Every row gives one point. Each copy is the shape, with its points in the same order, turned, moved and blurred by noise. Say if it was mirrored as well.
In the rows, zero is written as 128.

Shape, 6 rows:
[[249 119 117]
 [ 92  98 108]
 [ 85 128 156]
 [ 98 136 121]
 [154 122 167]
 [115 144 117]]
Copy 1 (6 x 3):
[[167 212 160]
 [ 61 128  80]
 [ 86  86 101]
 [ 91 113  75]
 [118 121 139]
 [106 128  75]]
Copy 1 is: mirrored
Copy 2 (6 x 3):
[[227 172 160]
 [ 93  95 120]
 [ 98 117  68]
 [ 95 133 103]
 [172 132  86]
 [ 97 143 113]]
Copy 2 is: mirrored
Copy 3, 6 rows:
[[182  14 138]
 [108 152 159]
 [ 97 162  93]
 [134 153 115]
 [115 100 113]
 [147 147 113]]
Copy 3 is: mirrored

Shape, 11 rows:
[[143  85 152 166  74 142]
 [119  98 134 136 129 119]
 [111 185 152 143 162  75]
 [ 93  95 111 113 136 147]
 [118  55 137 175 165 100]
 [100 190 112 152 147  93]
 [134 157 147 112  76 101]
 [125 178 187 110 201 153]
 [124 165 121  98 101 162]
 [ 56 112  99   7 155 113]
 [198 106 112  74 142 153]]
Copy 1:
[[165 120 135 145  68 167]
 [143 121 148 133 101 109]
 [ 92 175 107 184 140  76]
 [124  95 146 118 109  87]
 [208 114 151 165 121  74]
 [ 97 164  77 151 144  83]
 [ 83 164 129 137  60 128]
 [ 61 126 172 200 168 107]
 [ 69 133 131 110 111 137]
 [ 57  89 175  87  90  13]
 [113 167 221  91 126 136]]
Copy 1 is: only turned
Copy 2 (11 x 6):
[[ 91 141  80 172  96  97]
 [113 140 132 142 127  93]
 [194 168 170 119 109  83]
 [ 93  99 124 107 141 102]
 [ 78 134 162 185 131  51]
 [210 129 147 122 119  84]
 [153 182  82 113 120 109]
 [148 159 204  93  82 146]
 [146 126 104  90 121 146]
 [103 136 144  12 207  91]
 [ 97 156 134 137 177 185]]
Copy 2 is: mirrored
Copy 3:
[[153 165 159 160 102 169]
 [128 118 153 124 121 135]
 [ 95  55 172 151 182 150]
 [120 111 125  91 103 140]
 [112 158 202  99 135 107]
 [ 86  76 132 138 194 166]
 [134  83 125 193 127 153]
 [147  27 192  91 156 184]
 [154  75  95 133 125 182]
 [111  23  87  77  80  74]
 [223  95 119 107 140 121]]
Copy 3 is: mirrored

Shape:
[[111 134 121 132 111 151  76 134]
 [121 128 107 134 116 125 129 155]
 [164 122 111 107 115  95 108 111]
 [153 104  66 128 120  89 129 123]
 [145 131 108  75 126 154 108 166]
 [ 89 125 140 100 105 132 166 118]
 [102 121 114 141 161 155  99 149]
 [ 95 215  47 150 149 185 152  66]
 [156 103 102 125  90 132 115 116]
 [150 161 142 116 103 154 148 118]
 [109 133 110 115 178 154 142 141]
 [120 121 119 137 107 149 141 110]
 [ 82 123 166 128 121 132 151 160]]
Copy 1:
[[117 149 150 128 101 165 143 112]
 [132 151 132 150 131 123 161  99]
 [169 152 128 142 158 146 129 138]
 [181 158 100 162 148 136 125  93]
 [121 146 143 175 146 179 175 129]
 [114 104 133 105 166 120 185 100]
 [ 87 139 129 160 108 146 128 104]
 [ 98 130 208 132 170 146  81   7]
 [181 128 134 141 125 151 146 111]
 [136 119 190 138 155 129 157 119]
 [ 83 115 131 171 147 142 133  96]
 [145 108 146 129 129 133 143  91]
 [ 90 116 128 124 126  98 185 116]]
Copy 1 is: only turned
Copy 2:
[[117 102 131 101 120 148 110 167]
 [108 129 111 121 134 118 134 138]
 [129 138 148 106  78 103 151 138]
 [119 114 139 125 105  62 160 130]
 [160 147 109  73 141 120 136 155]
 [128 123 100 128 125 168 167  98]
 [114 114 148 109 172 136 109 147]
 [200  71 127 205 136 125  64 103]
 [116 104 117  89  87 104 136 125]
 [141 145 100 113  96 148 106 103]
 [145 133 145 124 177 133 126 111]
 [118 102 115 118 115 136 124 103]
 [ 90 146 103 120 154 178 150 116]]
Copy 2 is: mirrored
Copy 3 (13 x 8):
[[130 165 100  97 151 107 124 134]
 [141 119 110 131 134 126 130 146]
 [180 116 127 108 114 111 135  91]
 [172  82 105 115 129 131 160 101]
 [162 152  94 146 135 140  89 111]
 [102 104 106 148  98  82 102 130]
 [109 148 118 136 178 129 130 126]
 [ 68 175  63 175  91 125 226  95]
 [149 113 102  83 112 127 124 105]
 [125 151 125 130  69 125 113 121]
 [104 135 121 176 154 133 128 107]
 [102 118 108 113 107 117 132 119]
 [ 98 119 135 147 130  92  92 167]]
Copy 3 is: mirrored

Shape (15 x 9):
[[ 77 196  95 131  72 123 209  60 120]
 [110 119 144 114 123 162 117 119 166]
 [ 94  66 108 123 153 149 177 124 159]
 [107  97 160 111 101 151 139 132 173]
 [170 115  48  68 102  95  94 113  77]
 [187 135 110  72  97  97 136 118  97]
 [156 164 107  79 110  91 130  93  41]
 [ 12 236 142  53 109 112 164  67 102]
 [104 152  87 114 134 170 174 112 137]
 [158 113 139 120 121 180 154  75 167]
 [160 155 116 137  82  73  54 123  84]
 [134 186 108 103 175 120 193  95 175]
 [123 157 158  78 123 167 178 157 159]
 [127 110 129  81 150 179 102 180 195]
 [ 57 190  95  81 102  89 130  89 172]]
Copy 1, 15 rows:
[[ 86 112 108 111  21  47  99 131  58]
 [143 146 146 100 121  98 176 124 149]
 [162 107 103 165 112  94 211 132 132]
 [172 149 118  98  90  93 180 142 150]
 [100 156 162 181  74 185 124 217 128]
 [136 180 133 141  78 175 114 176 101]
 [128 137 157 152  77 169  73 173  66]
 [ 88  46 147  53  97  60  83 182  46]
 [ 87 101 109 130  89 113 170 115 106]
 [142 179 152 107  92 104 192  93 108]
 [135 183 185 167  95 129  46 169 160]
 [ 79 145  83 118 145  96 155 129  54]
 [150 120  78  75  97 126 154 127 124]
 [132 133 106 101 154 143 200 132 189]
 [ 66 116 135  86 122  55 114 193 104]]
Copy 1 is: mirrored
Copy 2:
[[183  76 147 191 100  34 165  81 114]
 [182 141 126 128 161 144 137 125 155]
 [135  90 168 139 174 120 130 189 160]
 [172 144 144 107 135 132 145 152 172]
 [118  88  90  72 129  84  88 113  52]
 [116 126 110  82 126  65 130 114  83]
 [134 124 137 100 122  56 111  82  39]
 [240 108 222 149 126  68 143   7 109]
 [154 102 146 179 167  78 117 109 146]
 [182 135  93 141 174  96 166 150 146]
 [107 143 102  95  88 146 130  82  36]
 [125 108 160 142 199  65 196  73 152]
 [156 176 146 118 158  87 145 103 195]
 [139 146 128  79 185 164 100 131 191]
 [183  62 164 106 125 123 154  34 137]]
Copy 2 is: mirrored
